Each row is a point. The ring and each string are closed loops that go straight from each point to the next, and from the last back to the first. Before rounding, they use only three directions, however many columns there are. Count how often each string passes through the ring. Passing back the other way cancels.

Ring (9 x 3):
[[ 0.7 -2.2 -2.0]
 [ 2.2 -0.4 -1.8]
 [ 4.1  0.6 -0.4]
 [ 5.4 -0.2  2.1]
 [ 4.9 -2.4  4.1]
 [ 3.0 -4.5  4.6]
 [ 0.7 -5.9  3.7]
 [-0.6 -6.1  1.9]
 [-0.6 -4.8 -0.6]]
String (15 x 3):
[[-0.5 -8.6  5.0]
 [-4.0 -6.3  3.2]
 [-2.7 -2.8  1.8]
 [-0.3 -3.1  0.8]
 [ 3.5 -4.4 -0.7]
 [ 4.6 -3.9 -2.3]
 [ 2.7 -2.2 -0.3]
 [ 2.4 -1.3  0.1]
 [ 5.9 -1.7 -0.3]
 [ 8.2  0.3  0.5]
 [ 8.9  0.5  2.9]
 [ 2.8  0.3  5.1]
 [ 2.3 -1.9  5.1]
 [ 3.2 -5.1  7.2]
 [ 4.2 -7.8  5.0]]
Times through: 1
String (20 x 3):
[[ 3.4 -7.3  5.5]
 [ 5.7 -6.3  3.9]
 [ 4.1 -5.5  6.4]
 [ 1.4 -3.7  6.6]
 [ 0.6 -3.0  4.7]
 [ 1.3 -3.0  2.8]
 [ 4.4 -5.7  2.8]
 [ 3.5 -8.6  4.3]
 [ 1.0 -8.6  3.6]
 [ 2.8 -7.6  1.4]
 [ 2.9 -5.1  0.8]
 [ 0.0 -2.7  1.5]
 [-3.1 -4.2  0.5]
 [-3.1 -5.9 -0.7]
 [-2.8 -5.9 -0.4]
 [-2.8 -3.7  1.2]
 [ 0.5 -3.1  1.5]
 [ 0.0 -2.8  1.9]
 [-3.1 -3.8  3.6]
 [-0.6 -7.6  6.0]]
Times through: 0

Ring (9 x 6):
[[ 4.4  2.9 -0.3 -5.3  4.6  0.2]
 [ 2.1  3.6 -3.2 -5.9  3.0  2.3]
 [-0.3  2.5 -4.5 -5.7 -0.3  3.6]
 [-2.1  0.1 -4.6 -4.8 -3.2  2.5]
 [-2.5 -3.1 -3.1 -3.1 -4.1 -2.2]
 [-0.9 -4.9 -0.2 -2.0 -3.3 -5.4]
 [ 1.3 -5.2  2.6 -1.8 -2.3 -5.5]
 [ 3.7 -3.9  4.4 -2.5 -0.6 -3.8]
 [ 5.2 -0.5  3.4 -3.9  2.6 -1.7]]
String (23 x 6):
[[-3.8  2.1 -7.1 -6.3 -5.1  7.9]
 [-2.3  3.6 -7.0 -6.7 -2.5  7.8]
 [-0.5  2.7 -4.1 -6.4 -2.4  7.5]
 [ 0.7  0.6 -1.4 -5.2 -2.4  4.7]
 [ 1.0  2.3 -4.0 -4.9  2.8 -1.1]
 [ 0.8  3.5 -5.3 -5.4  3.7 -0.7]
 [ 0.5  3.1 -5.3 -5.1  3.6 -1.5]
 [-1.6  4.9 -7.9 -6.9  0.2  5.8]
 [-2.1  1.7 -4.9 -6.0 -4.2  7.4]
 [-3.8  1.5 -7.5 -5.5 -3.4  3.8]
 [-3.2 -0.1 -6.2 -4.3 -2.4 -0.4]
 [-4.9 -2.5 -5.7 -3.7 -6.4  0.7]
 [-2.2 -3.5 -1.2 -3.6 -6.8  2.2]
 [-0.3 -2.5 -0.6 -3.5 -3.4 -0.1]
 [-1.7 -4.9  0.4 -3.0 -7.4  1.3]
 [-0.3 -3.6  0.8 -3.4 -5.4  1.5]
 [ 0.1 -2.1 -1.3 -3.1 -0.8 -3.7]
 [-1.5 -3.0 -3.5 -2.1  0.2 -8.9]
 [-3.7 -5.1 -3.4 -1.8 -4.7 -6.1]
 [-3.8 -5.0 -2.0 -2.9 -8.5  0.9]
 [-0.5 -2.5 -0.1 -4.0 -5.2  3.1]
 [-0.1 -0.9 -2.2 -3.9 -1.0 -1.3]
 [-3.1  1.1 -7.4 -4.6 -0.9 -0.9]]
Times through: 3
String (29 x 6):
[[ 3.1 -0.1  0.5 -4.0  2.1 -2.0]
 [ 3.4 -0.2  2.0 -4.6 -0.3  2.4]
 [ 6.0  3.3  1.5 -5.6  5.0  1.9]
 [ 5.8  5.4 -1.3 -6.0  8.2 -0.4]
 [ 4.5  5.2 -1.9 -6.3  5.7  2.5]
 [ 2.6  2.2 -0.3 -6.1 -0.7  6.9]
 [ 1.5  0.8 -1.1 -4.9 -0.3  2.3]
 [ 1.0  0.9 -1.2 -5.4 -1.9  4.9]
 [ 0.8  0.1 -1.2 -4.8 -1.8  2.9]
 [ 0.3  1.4 -3.8 -4.6  1.5 -1.1]
 [-1.3  2.3 -6.3 -5.2  0.6  0.5]
 [-3.1  1.5 -6.9 -5.4 -2.7  3.2]
 [-3.4 -0.8 -4.6 -5.0 -6.4  5.4]
 [-3.3 -2.0 -3.4 -4.4 -7.2  4.6]
 [-4.5 -2.6 -5.2 -3.6 -6.1  0.2]
 [-3.6 -2.3 -6.1 -2.6 -1.3 -6.9]
 [-1.3 -2.3 -3.0 -2.9 -1.2 -4.9]
 [-1.2 -2.5 -3.5 -2.3  0.7 -8.4]
 [-2.4 -6.0 -1.5 -1.2 -3.6 -8.3]
 [-1.1 -6.4  1.4 -1.7 -5.7 -4.0]
 [-0.1 -6.7  3.2 -1.9 -6.5 -2.0]
 [ 0.9 -7.0  3.3 -0.8 -2.9 -8.2]
 [ 2.1 -5.4  2.9 -1.2 -0.1 -9.0]
 [ 2.8 -3.4  1.8 -1.8  2.3 -9.2]
 [ 4.6 -5.3  6.1 -1.5  0.3 -7.2]
 [ 5.8 -5.5  8.7 -2.1 -1.7 -2.5]
 [ 5.8 -3.4  6.8 -2.9  0.2 -2.1]
 [ 6.3 -0.9  4.2 -3.1  4.9 -5.6]
 [ 4.5  0.5  0.7 -3.6  5.5 -5.9]]
Times through: 0

Ring (6 x 11):
[[ 2.4  1.8 -6.8 -1.1 -0.3  2.7 -1.2 -2.2 -0.7 -3.4 -2.7]
 [-1.6  2.0 -4.0 -5.4 -5.1  1.8  1.7 -0.1  0.0  4.4  3.5]
 [-2.9 -0.6  1.2 -4.1 -2.6 -0.8  2.6  1.2  0.6  8.5  5.4]
 [-1.3 -3.9  5.5  2.2  4.9 -3.9  0.6  1.8  0.9  6.4  2.0]
 [-0.2 -2.4  3.4  6.7  6.2 -5.1 -3.0  3.0  1.5  0.5 -2.8]
 [ 2.0  0.5 -3.2  4.9  3.6 -1.4 -3.9  0.7  0.5 -4.8 -5.4]]
String (32 x 11):
[[ 3.8  3.0 -9.9 -1.4 -0.9  4.4 -1.8 -3.5 -1.2 -6.5 -4.4]
 [ 4.2  1.6 -8.8 -3.7 -0.3  5.7  0.3 -5.1 -1.9 -4.0 -2.4]
 [ 3.1 -0.1 -5.5 -3.6  0.8  4.2  1.2 -4.3 -1.5 -0.7 -0.5]
 [ 0.2  0.3 -2.4 -0.8  0.0  0.2 -0.2 -0.2  0.1  1.3  0.1]
 [-1.7  2.8 -4.1 -1.4 -4.1 -0.4 -1.0  1.9  0.8  1.3  0.5]
 [-2.3  5.2 -8.1 -6.9 -9.7  2.9  0.9  0.5  0.2  2.6  3.2]
 [-1.3  2.9 -6.2 -8.1 -7.2  3.8  2.7 -1.5 -0.6  4.5  4.4]
 [-0.1  0.3 -3.4 -6.6 -3.0  3.3  3.2 -2.5 -0.9  5.0  4.0]
 [-1.5  0.6 -2.7 -7.5 -4.6  2.7  3.7 -1.5 -0.5  7.1  5.6]
 [-4.4  1.7 -1.4 -8.0 -7.9  0.8  3.8  1.5  0.6 10.2  7.9]
 [-6.0  2.3  0.2 -4.3 -7.7 -2.6  1.4  4.8  1.9  9.5  6.5]
 [-3.9  1.0  0.6 -1.3 -3.6 -2.9  0.1  3.8  1.6  6.4  3.5]
 [-5.4 -0.8  3.8 -4.2 -4.0 -2.9  3.0  3.6  1.5 12.1  7.8]
 [-3.5 -4.1  6.3 -5.0  0.2 -1.7  5.1  0.7  0.4 13.7  8.6]
 [-0.2 -5.4  5.2 -3.5  4.3 -0.1  4.5 -2.1 -0.6  9.8  5.6]
 [ 0.6 -5.1  4.2 -2.0  5.3 -0.1  3.4 -2.2 -0.6  7.4  3.6]
 [-0.3 -6.3  7.3 -0.4  6.8 -2.2  3.3 -0.8  0.0  9.2  4.2]
 [-1.8 -6.7 10.0  2.9  7.8 -5.4  1.8  2.1  1.1  9.8  3.7]
 [-2.4 -4.6  8.3  5.2  6.4 -6.8 -0.6  4.1  1.9  7.0  1.5]
 [-0.2 -6.4  8.7  5.9 10.0 -5.7 -0.4  1.9  1.1  5.5  0.1]
 [-1.7 -3.6  7.0  8.2  7.3 -7.6 -3.0  5.0  2.2  3.2 -1.7]
 [-1.9 -1.3  3.7  7.0  4.2 -6.5 -3.6  5.1  2.2  1.5 -2.2]
 [-2.3 -0.6  3.7  9.6  4.4 -8.2 -5.5  6.8  2.9 -0.3 -3.9]
 [-0.9 -1.0  3.1 10.7  6.2 -7.7 -6.0  5.8  2.6 -2.4 -5.6]
 [ 1.3 -1.6  1.5  9.6  7.7 -5.3 -5.3  3.0  1.5 -4.0 -6.4]
 [ 2.7 -2.3 -0.4  3.6  6.3 -0.9 -1.7 -1.1 -0.2 -1.8 -3.4]
 [ 0.8 -0.9 -0.9  1.5  2.7 -0.9 -1.0  0.0  0.2  0.4 -1.3]
 [-0.6  1.3 -1.9  4.2  0.9 -3.1 -3.6  3.0  1.4 -1.7 -3.1]
 [ 0.0  0.2 -1.5  1.7  1.1 -1.5 -1.6  1.2  0.7  0.2 -1.3]
 [ 2.7 -1.4 -2.3  0.3  3.8  1.3 -0.2 -2.4 -0.7 -0.9 -1.8]
 [ 4.8 -0.1 -6.2  0.6  3.9  3.3 -1.4 -4.1 -1.4 -5.5 -4.8]
 [ 4.1  2.9 -9.5  0.6  0.4  3.4 -3.0 -2.9 -0.9 -7.9 -5.9]]
Times through: 1
String (30 x 11):
[[ 2.0  0.1 -4.7 -4.3 -0.3  3.8  1.7 -3.6 -1.3  1.0  0.8]
 [ 2.1 -0.7 -4.0 -5.0  0.1  4.1  2.5 -4.1 -1.5  2.1  1.6]
 [ 0.7  0.4 -4.4 -6.2 -2.4  3.8  2.7 -3.0 -1.1  3.4  2.9]
 [ 0.6 -0.8 -1.7 -2.7  0.5  1.4  1.5 -1.7 -0.5  3.1  1.6]
 [-1.2  0.4 -1.4 -1.8 -1.5 -0.4  0.5  0.8  0.4  3.6  1.8]
 [-5.1  2.8 -1.2 -3.7 -7.4 -2.0  0.7  4.3  1.7  7.4  5.1]
 [-6.4  1.9  0.7 -6.5 -8.5 -1.8  3.0  4.1  1.6 11.8  8.5]
 [-4.3  0.9  1.0 -1.9 -4.0 -2.9  0.7  3.9  1.6  7.5  4.4]
 [-1.5 -0.9  0.8 -1.1  0.0 -1.4  0.8  1.1  0.6  5.0  2.3]
 [-0.5 -2.5  1.9 -1.9  2.0 -0.5  2.1 -0.6  0.0  6.0  3.0]
 [-1.7 -0.8  1.2  0.4  0.6 -2.3  0.0  2.0  0.9  4.4  1.6]
 [-3.8 -1.8  5.0  1.5  0.9 -5.1  0.1  4.4  1.9  7.8  3.3]
 [-2.8 -5.1  8.7  2.4  5.2 -5.6  1.3  3.2  1.5  9.7  3.9]
 [-0.6 -7.2  9.6  3.3  9.2 -4.8  1.7  1.0  0.7  8.5  2.7]
 [ 0.6 -4.2  3.9  2.1  6.3 -2.2  0.5 -0.2  0.2  4.1  0.5]
 [ 0.5 -5.0  6.0  5.1  8.5 -4.3 -0.7  1.1  0.8  3.6 -0.7]
 [-1.2 -3.3  6.2  8.9  7.6 -7.6 -3.7  4.9  2.2  1.7 -2.8]
 [-2.5 -0.4  3.4  8.8  3.6 -7.9 -5.1  6.7  2.9  0.2 -3.4]
 [-1.4  0.0  1.2  6.0  2.6 -5.2 -3.8  4.5  2.0 -0.1 -2.7]
 [ 0.6 -1.1  0.0  3.1  3.6 -2.1 -1.7  0.9  0.6  0.1 -2.0]
 [ 0.1 -0.5 -0.6  1.8  1.9 -1.6 -1.3  1.0  0.6  0.8 -1.0]
 [-0.4  1.2 -1.5  6.0  1.9 -4.0 -4.6  3.7  1.7 -2.9 -4.4]
 [ 1.4  1.7 -3.6  7.6  3.2 -3.3 -6.0  2.8  1.3 -6.8 -7.2]
 [ 3.9  1.0 -5.6  5.4  4.5  0.0 -4.7 -0.8 -0.1 -8.2 -7.7]
 [ 5.4 -0.6 -5.9  1.5  5.3  3.1 -1.7 -4.4 -1.5 -6.3 -5.6]
 [ 1.5 -0.8 -2.0  0.0  2.3  0.6 -0.2 -1.3 -0.3  0.2 -1.0]
 [-0.4  0.7 -2.0  0.9  0.1 -1.1 -1.3  1.2  0.6  0.6 -0.8]
 [ 0.0  4.0 -7.2  0.2 -3.5  0.4 -2.9  1.2  0.6 -3.4 -2.8]
 [ 2.5  3.3 -9.5 -3.7 -3.1  4.7 -0.5 -3.2 -1.1 -3.7 -2.0]
 [ 3.0  2.3 -9.1 -6.1 -2.9  6.2  1.4 -4.9 -1.8 -1.8 -0.3]]
Times through: 2

Ring (8 x 14):
[[-7.1  0.8  0.0 -4.5 -1.3 -0.3 -0.5 -0.3 -3.6  3.3 -0.9 -1.5  1.9 -2.0]
 [-0.6 -0.9 -0.6  5.0 -0.2  1.5 -5.1  3.8 -2.6  0.0 -0.7 -1.0  1.7  1.8]
 [ 4.4 -2.1 -2.1  8.9  1.0  1.8 -6.9  6.5 -2.6 -3.7 -0.5  0.0  3.2  4.3]
 [ 6.1 -2.1 -3.1  7.5  1.7  0.9 -6.3  6.7 -2.3 -6.0 -0.5  1.0  4.4  4.3]
 [ 5.3 -0.3 -0.9  2.6  2.1 -1.5 -6.1  1.8  3.3 -8.0  0.0  1.5  1.0 -0.6]
 [ 1.8  1.6  2.1 -2.2  1.7 -3.1 -5.5 -3.2  7.7 -7.0  0.2  1.1 -3.0 -5.6]
 [-4.5  2.6  2.6 -7.9  0.2 -3.4 -2.0 -5.4  5.2 -2.2 -0.1  0.0 -2.7 -7.5]
 [-8.0  2.3  1.5 -9.8 -0.8 -2.6  0.4 -4.3  0.5  1.5 -0.6 -0.8 -0.3 -6.1]]
String (32 x 14):
[[  6.3  -0.6   0.2   6.2   2.1  -0.7  -8.2   2.2   4.8  -7.9   0.1   1.1
   -0.9  -0.3]
 [  9.6  -1.2  -1.7   6.4   3.1  -1.2  -8.1   3.8   4.2 -11.1   0.1   2.3
    1.5   1.1]
 [  6.7  -0.7  -2.6   1.6   2.6  -1.9  -5.0   3.0   1.7  -9.5  -0.1   2.3
    3.5   0.5]
 [  2.1   0.0  -1.8  -1.5   1.4  -1.8  -3.2   1.5   0.3  -5.7  -0.3   1.3
    3.0  -0.8]
 [  0.0   0.2  -1.2  -2.2   0.8  -1.5  -2.7   0.9  -0.3  -3.7  -0.4   0.6
    2.5  -1.3]
 [ -0.6   0.3  -0.9  -2.3   0.7  -1.5  -2.7   0.6  -0.2  -3.2  -0.4   0.4
    2.1  -1.6]
 [ -0.2   1.3   0.5  -4.6   1.1  -2.9  -3.0  -2.2   3.7  -5.0  -0.1   0.9
   -0.2  -4.4]
 [ -0.6   2.9   3.3  -6.9   1.5  -4.6  -4.1  -6.5   9.7  -6.6   0.3   1.1
   -4.6  -8.8]
 [ -0.7   3.4   5.4  -5.5   1.4  -4.5  -5.9  -8.1  12.9  -6.5   0.5   0.6
   -7.7 -10.5]
 [ -1.4   3.0   5.1  -4.2   1.0  -3.7  -5.8  -7.0  11.2  -5.1   0.4   0.2
   -7.1  -9.3]
 [ -1.7   1.5   2.0  -2.7   0.5  -2.0  -4.1  -2.6   4.4  -3.0  -0.1   0.0
   -2.2  -4.8]
 [ -3.5   1.0  -0.2  -4.8   0.0  -1.7  -1.5  -0.9  -0.4  -1.1  -0.5  -0.1
    1.5  -2.9]
 [ -3.6   1.5   1.6  -4.4   0.0  -2.0  -2.7  -2.6   2.5  -1.3  -0.3  -0.3
   -1.2  -4.7]
 [ -7.3   2.7   3.1  -8.2  -0.7  -2.7  -1.4  -5.5   3.6   0.8  -0.3  -1.0
   -3.0  -7.4]
 [-12.6   2.8   1.0 -14.0  -2.0  -2.6   3.5  -5.0  -2.9   5.3  -0.9  -1.6
    1.2  -6.5]
 [-14.1   1.9  -1.4 -15.0  -2.5  -1.8   5.9  -2.4  -8.5   7.4  -1.4  -1.8
    5.3  -3.8]
 [ -7.8   0.8  -1.6  -7.7  -1.2  -0.9   1.8   0.2  -6.0   3.3  -1.1  -1.0
    4.5  -1.5]
 [ -3.8   0.5  -0.2  -2.7  -0.4  -0.7  -2.0   0.3  -1.7   0.3  -0.6  -0.6
    1.6  -1.7]
 [ -3.8   0.2  -1.1  -2.8  -0.4  -0.5  -1.4   1.2  -3.4   0.5  -0.8  -0.6
    3.0  -0.7]
 [ -6.2  -0.1  -1.8  -3.2  -1.2   0.4   0.0   2.3  -6.7   3.4  -1.1  -1.3
    4.5   0.5]
 [ -5.7  -0.6  -0.7   1.6  -1.6   1.9  -2.4   3.3  -6.2   4.6  -1.1  -2.1
    2.8   1.5]
 [ -1.5  -0.9   0.7   6.8  -0.6   2.2  -6.2   3.5  -1.9   1.4  -0.6  -1.7
    0.0   1.5]
 [  0.9  -1.7   0.2  10.8  -0.3   3.1  -7.9   5.5  -2.2   0.5  -0.6  -1.7
    0.3   3.4]
 [ -0.7  -1.8  -3.3   4.2  -0.3   2.0  -3.1   6.5  -7.5   0.7  -1.0  -0.7
    5.9   4.6]
 [ -0.1  -1.3  -2.6   2.7   0.1   0.9  -3.2   4.9  -5.1  -1.0  -0.8  -0.3
    4.8   2.9]
 [  3.8  -2.7  -3.4   9.5   0.6   2.6  -6.0   8.4  -5.7  -2.3  -0.8  -0.2
    5.3   6.2]
 [  9.1  -3.6  -2.9  16.6   1.6   3.6 -10.3  10.3  -2.8  -5.6  -0.5   0.2
    3.6   7.8]
 [  7.0  -2.1  -1.4  11.4   1.6   1.7  -9.0   6.4   0.3  -6.0  -0.3   0.4
    1.6   4.0]
 [  3.9  -1.0  -0.7   5.8   1.2   0.3  -6.7   3.5   0.9  -4.9  -0.3   0.4
    1.1   1.2]
 [  2.3  -0.8  -1.5   3.1   1.0  -0.1  -4.9   3.4  -0.9  -4.0  -0.4   0.4
    2.6   1.2]
 [  2.7  -1.2  -2.8   2.6   1.1   0.0  -4.0   4.5  -2.7  -4.2  -0.6   0.7
    4.4   2.3]
 [  1.5  -0.2  -0.4   1.7   0.9  -0.6  -4.9   1.7   0.9  -3.9  -0.3   0.3
    1.1  -0.6]]
Times through: 0
